Each row of a before or after table is a point. One or more steps were done to the points. Then noise was added and the rows were shuffled. The steps act on columns, c1 being the first. Write out the steps. A step turns or swaps two columns, mirrors them in a line or flattens them onto one, adds a multiple of one to another, or multiplies or shifts one. Angles are multiples of 10 degrees, from the lower column toward the higher: turns from -170 to 170, lines from 10 to 170 but not 90. Use the fewest steps. Two steps may share a column if one is a turn and the other turns, adds or multiplies; they go together, in the order done. Otherwise the lowest column goes first.
(in the rows, 128 means zero)

Before (13 x 3):
[[125 107  84]
 [133 149 154]
 [ 86 115 163]
 [143 161 110]
 [ 72  80  93]
 [122 121 102]
 [143 147 152]
 [105 107 111]
 [161 185 109]
 [ 93 124  85]
 [111 106  85]
 [131 169 115]
 [119 176 129]]
After (13 x 3):
[[131 104 154]
 [143 108 148]
 [ 85  89 122]
 [118 134 173]
 [111 169  97]
 [123 152 115]
 [ 70 152  74]
 [122 166  98]
 [130 146 166]
 [103 140 105]
 [161 156 177]
 [ 91 169 114]
 [140 154 159]]
Steps: turn c2 and c3 by 80 degrees

Before (13 x 6):
[[ 79 142 168 174 116 152]
 [ 89 122 100 105 153 106]
 [111  98 136 124 100 168]
 [129 132 158  97  95  99]
 [132 116 169 141 103 105]
 [142 157 157 108 132 106]
 [116  82 134 119 100 163]
 [145 120 146 161 157  99]
 [136 121 144 181 160  96]
 [111 123 171 157 106  90]
 [142 121 122 177 135 120]
 [131 131  98 112 100 114]
 [116 117 181 116 139 108]]
After (13 x 6):
[[116  81 135 120  84 153]
 [ 89 121 100 106 118 112]
 [111 122 170 158 148 101]
 [133 117 168 142 122 113]
 [136 120 146 180 239 105]
 [111 100 135 124  93 155]
 [116 117 179 116 120 115]
 [143 159 158 109 102 114]
 [144 122 122 178 208 122]
 [ 79 139 167 176 187 145]
 [128 132 158  97  47 108]
 [145 120 145 162 205 107]
 [131 130  96 111  75 119]]
Steps: add 1.5 times c4 to c5; multiply c6 by 0.7

Before (11 x 9):
[[148  99 143  82 117 159  94 144 111]
 [195 120 105 140 137 187  81  63 103]
 [109 174 124 127 153 142 139 162 110]
 [120 108 137  64 140 144 146  77 115]
 [126 139 110 147 115 175 160 110  74]
 [170 160 103 156 148 176  89 125 129]
 [145 108 127  79 100  90  79 143 111]
 [102 104 150 165 114 126  69 132 165]
 [135 147 104  79  98 130 143 118 154]
 [183 164 159 135 134 110 122 145 116]
 [139  89  76 147 101 101 117 157 170]]
After (11 x 9):
[[105 127 126 129 126 141 140 172 109]
 [124 125 113 147 130 164 159 109  68]
 [170 127 107 155 146 176  88 140 122]
 [118 129 136  61 169 143 147  98 111]
 [147 125 143  82 112 151  93 138 106]
 [133 127 103  80 112 133 142 100 153]
 [194 128 104 138 174 184  81  82  94]
 [181 126 159 134 120 106 123 144 120]
 [147 128 123  80  97  89  82 122 117]
 [103 125 150 164 116 131  68 121 166]
 [138 129  74 145  90 109 114 135 173]]
Steps: multiply c2 by 0; turn c5 and c8 by 40 degrees; turn c6 and c9 by -10 degrees

Before (12 x 12):
[[144  71 146  93 129 141 132 185 156 137 176  94]
 [132 109 133  90 103 117  91 179 167 114 139 119]
 [131 186 111 181 156 102 138 148 118 169 129 151]
 [151 137 175  87 123 123 105 136 149 140 168 108]
 [ 92 152 113 143 157  94 148 112  86 157 124 168]
 [141 121 124 130 145 196 102 102 103 119 122 109]
 [122  96 133 124  90 133  98 153 145 174 173 129]
 [125  88 160 135  91 185 143 114 119 135  91  79]
 [111 130 132 120 147 196 131  79 174 122 122 102]
 [ 97 152 112 170 156  93 115 113 106 147 138 100]
 [105 186  75 145 103  89 161 145  85 156 168 136]
 [ 93 163 131 193 128  99 145 141  93 123 164 159]]
After (12 x 12):
[[132 186 113 106 158 104 137 149 116 168 129 179]
 [142  70 148 163 131 142 131 181 158 135 178  92]
 [ 90 151 114  90 156  93 145 112  86 154 122 144]
 [110 131 130 155 148 196 133  75 176 120 120 119]
 [100 152 112 155 154  93 114 118 107 147 135 167]
 [ 94 166 130  98 127 102 146 138  93 122 163 195]
 [126  89 158 175  92 187 142 113 119 134  89 137]
 [152 136 173 146 122 122 107 135 151 140 170  86]
 [122  95 132 124  91 136  98 152 144 171 174 125]
 [138 124 122 146 143 199 101 104 108 116 121 124]
 [105 188  75 123 104  89 161 144  85 157 168 145]
 [133 110 133 138 106 116  93 180 167 112 138  91]]
Steps: turn c4 and c12 by 90 degrees

Before (12 x 18):
[[149 190 111 162 146 102 120 124 132  95  89 102  97 143 143 161 158  98]
 [157  90 127 148 102 116 160 174 166  70 112 123 152 156 117 151  89 158]
 [ 96 111 196 139 156 149 162 145 115 129 126 138 133 147 145 122 183 133]
 [131  99 170 170 118 147 128 121 102 118 151 113 131 130 153 154 196 144]
 [147 139  73 133 160 136 125 125 135 109 121 124 101 133 112 159 150  98]
 [ 79 127 161 162 133 129 135 124  78 140 137 151 121 113 171 161 147 163]
 [ 59 134 169 152 135 133 139 129  92 133 165  80 122 123 140 147 174 121]
 [114 140 179 128 132 152 164 120  95 117 160 127 172 136 155 172 154 145]
 [163  93 123 155 130  95 134 137 215 114 111 129 193 167 109 155  92 183]
 [ 83 150 177 175 131 143 140 136  81 125 141 142 131 120 102 178 190 140]
 [156  68 130 144 119  66 134 122 141  97  92 136 187 172 107 169  83 136]
 [159 153  86 125 107  72 152 105 136 125  97 117  87 159 103 171 144 137]]
After (12 x 18):
[[151 192 114 163 146 100 123 127 133  96  80 102  98 142 145 163  95 100]
 [115 139  75 128 133 151 165 118  96 117 161 127 174 139 155 171 154 142]
 [157  71 162 141 117  66 135 124 141  98  88 137 184 172 109 168 160 135]
 [158  91 157 147  99 114 160 175 164  70 107 123 149 157 120 150 155 159]
 [ 59 136  65 153 137 133 138 129  90 135 152  78 120 124 141 147 130 120]
 [163  92 159 158 129  96 130 136 218 115 104 128 194 168 107 155 146 188]
 [ 99 111  40 142 155 149 165 147 115 127 124 141 133 147 148 125 145 134]
 [ 81 129  92 162 132 129 135 123  81 138 127 151 121 107 172 157 141 162]
 [148 137 145 134 159 134 127 125 135 108 119 122 101 132 110 159  73  96]
 [131 100  50 172 117 146 127 124 100 121 142 115 129 127 152 153 118 141]
 [ 87 150  46 175 134 148 140 133  83 126 125 142 128 118 101 178 127 140]
 [157 154 143 127 111  72 152 105 136 126  98 120  86 157 101 169  86 137]]
Steps: turn c3 and c17 by 130 degrees; add -0.3 times c4 to c11

Before (12 x 24):
[[ 83 117 152 123 121 103  99 167 124 128 102 153 134 154 122  91 115 135
  110 148 103 124 146 102]
 [134 161 151 128 177 158 146 142 153 118 118 111 150 105 117 144  91 136
  177 141 138 132 158  88]
 [120 163 148 115 159 102  87 163 148 124 161 167 100 108 153  97 104  88
  180  82 145 143 152 138]
 [122 175 122 145 111 150  87 162 112 131 108 102 140 128 137 130 130 116
  148  92 121 122 162 101]
 [146 145 103 163 145 109  89 147  95 122 147 150 139  96 165 160 102 113
  128 115 141 155 146 122]
 [ 84 137 125 122 139 124 160 119 135 131 147 107  87 139  96 137 158 126
  119 124 135 159 151 105]
 [118 128 125 139 146 118  86 106 148 131 147 116 117  95 120 135 103 133
  103  79 130 113  99  83]
 [110 157 137 128 123 138 157 159 119 116  96 150 129 117 115 160 151  97
  145  90 124 131  97 124]
 [ 90 157 152 128 127 157 137 151  87  56 104 136 135 104 130 116 136  84
  108 135  99  91 151 110]
 [ 85 130 118 150 127 129 134 143  79 128 110 126 154  82 142 143  91 131
  113 154  81 106 145 121]
 [146 152 142 146 178 159 162 169 122 118  90 130 132 142 123 125 136 139
  167 128 154 110 167 150]
 [116 130 103 158 136 120 153 157  95  96  86 151 101 140 140 140 149  68
  169 122 119 128 120 128]]
After (12 x 24):
[[119 162 148 115 158 157  87 161 149 149 160 168 101 130 154  98  81 162
  181  76 145 107 151 138]
 [ 84 132 119 153 128  80 134 144  80 171 109 129 153 144 141 142  56 128
  113 148  82 149 146 121]
 [ 83 117 152 123 121  34  99 165 122 103 103 154 136 120 123  92 104 121
  109 128 103 133 145 102]
 [120 129 123 139 147 198  86 106 148 159 146 114 118 141 121 135  78 125
  103  83 129 145  99  83]
 [110 156 137 129 121 226 159 159 119 139  97 152 129 121 114 161 176 157
  145 106 124 117  97 123]
 [121 175 120 145 111 249  83 160 112 129 109 103 141 131 136 130 129 142
  148 115 120 131 164 102]
 [ 84 138 124 124 139 126 160 118 134 117 147 109  87 128  98 138 187 124
  121 122 134  99 151 105]
 [ 91 158 153 128 125 181 137 149  85 175 105 136 136  68 128 117 145 177
  108 151 100 158 151 110]
 [117 130 102 158 137 120 152 157  95 127  84 150 102  96 143 138 171 186
  166 118 121 118 119 125]
 [132 159 151 128 176 170 146 141 151 152 117 111 150 126 117 143  55 121
  177 157 139 125 162  89]
 [145 151 142 146 177 202 163 168 122 118  91 129 132 114 121 125 143 122
  167 147 156 148 168 151]
 [146 145 103 164 143 110  89 145  96 160 147 151 138 134 164 160  74 139
  129 106 140 100 145 122]]
Steps: turn c6 and c20 by 40 degrees; multiply c6 by 3; turn c10 and c14 by 110 degrees; multiply c17 by 2; turn c18 and c22 by 170 degrees

Before (9 x 48):
[[ 95 208 160 135 127 138 152 106 143 169 136 138 141 167 143 176 130 179
  150 100 111 122 105 103 142 137 113 172 144 125 145 137 160 118 109 154
  100 134 179 152 169 114 101 155 113 128 129  93]
 [ 91 113  92  55 143 150 109 146 120  87 159  67 178 130 122  96  84 110
  148 150 184 144 134 172 138 142  91 118 163 147 144 131  87  68 137 111
  105 116 142 130 111 151  98  88 102 164 160 170]
 [144 141 137  93 134 103 150 128  76 105 163  82 189 177 112  71 125 121
  130  91 125 143 153 157 152  95  83 118 161 163 134 124 105  80 133 119
  124  68 162  85 110 142 115 157 111 166 198 133]
 [138 164 163  89 124 110 202 132 132  91 161 121 134 177 131 127 165 178
  127 101 134 146 197 119 132  99  99 145 135 135 155 128 111 106  81 137
  139  78 162 122 113 153 124 133 117 172 139 103]
 [130 173 183 121 122 103 213 112 104 153 118 134 147 140 110 126 169 164
  139  98 127 122 144  93 142 107 103 159 120  88 106 114 119 118 130 146
  142 109 152 161 131 124 119 140 120 129 146 119]
 [ 84 199 122 110 123 127 131 127 118 173 122 134 132 101 173 162  93 202
  115 143  98  87 107 139 117 172 148 149 107 136 137 166 155 141 125 165
   77 177 101 149 163 107 117 168 170 118 121 123]
 [ 86 143  94 127 125 171 121 100 131 148 110 122 155  67 183 157 128 113
  142 135  99 105 154 164 111 133 175 105 102 148  97 166 155 128 135 104
  118 142  97 103 111  69 104 140 188 102 109 161]
 [129 191  59 149 105 132 114 113 139 176 141 159 157 105 146 174  99 136
  136 140  67 128 105 145 116 171 155 147 130 142 117 154 137 157 132 121
   95 124  91 164 160 106 132 156 171 117 124 121]
 [116 183 140 116 117 170 154 103 135 169 146 177 116 140 135 154 140 165
  116 120 118 118 102 126 110 167 162 178 112 119 155 153 137 174 119 180
   78 121 130 163 173  95 127 165 164  83 126 111]]
After (9 x 48):
[[100 177 138 110 112  90 150 101 137 171 146 179 120 129 137 153 134 167
  112 127  88 115 157 124 113 172 163 175 107 115 155 149 135 126 120 182
   80 118 132 161  82  91 131 161 164  84 125 115]
 [135 191  62 152 102 131 113 109 140 173 143 162 155 130 147 172 100 140
  131 142  95 128 155 146 114 172 151 149 125 138 120 153 145  65 135 120
   97 124  85 160  98 106 135 158 171 117 120 121]
 [136 171 185 115 120 146 213 112 102 156 122 132 148 132 113 124 164 168
  137 103 137 124 111  93 141 110 108 159 119  89 109 110 121 130 127 149
  142 107 149 165 124 124 117 136 123 130 141 117]
 [ 45 207 163 135 123 125 153 107 137 167 136 137 139 128 142 177 130 177
  148 100 139 118 152 105 140 143 112 172 146 124 146 138 161 108 108 154
  101 131 180 152  92 116 104 150 114 129 134  88]
 [154 165 161  92 126 132 206 132 129  86 161 121 130 127 128 123 164 175
  125 101 152 150  61 119 134 100  96 147 140 140 153 130 114 138  77 135
  139  79 161 121 139 152 124 129 118 174 145  99]
 [170 139 136  95 133 149 149 129  71 105 161  82 189 142 105  72 126 126
  129  92 183 144  99 155 153  91  86 125 161 160 136 124 108 125 129 118
  119  69 163  87 149 141 114 152 113 170 200 133]
 [ 19 201 117 110 128 130 130 129 118 176 121 135 131 126 177 156  91 203
  115 147 114  86 149 140 117 176 145 149 106 139 138 167 156  93 121 164
   77 182 108 151  91 104 115 174 174 115 115 126]
 [ 39 112  92  60 145 107 112 147 121  87 164  68 179 137 124  99  83 112
  151 150 189 147 126 173 140 137  89 118 164 147 142 129  88 184 140 109
  106 117 142 136 147 150  98  83 101 163 158 173]
 [ 23 145  95 124 128  77 125  97 130 150 112 123 152 128 183 156 123 118
  141 140 130 105 106 162 108 126 174 103 104 148  99 164 152 101 135 107
  116 144  97 102 144  68 103 138 187 104 101 156]]
Steps: multiply c1 by 2.5; turn c6 and c23 by 170 degrees; flatten c14 and c47 onto the line at 80 degrees; turn c21 and c34 by 90 degrees; multiply c41 by -1
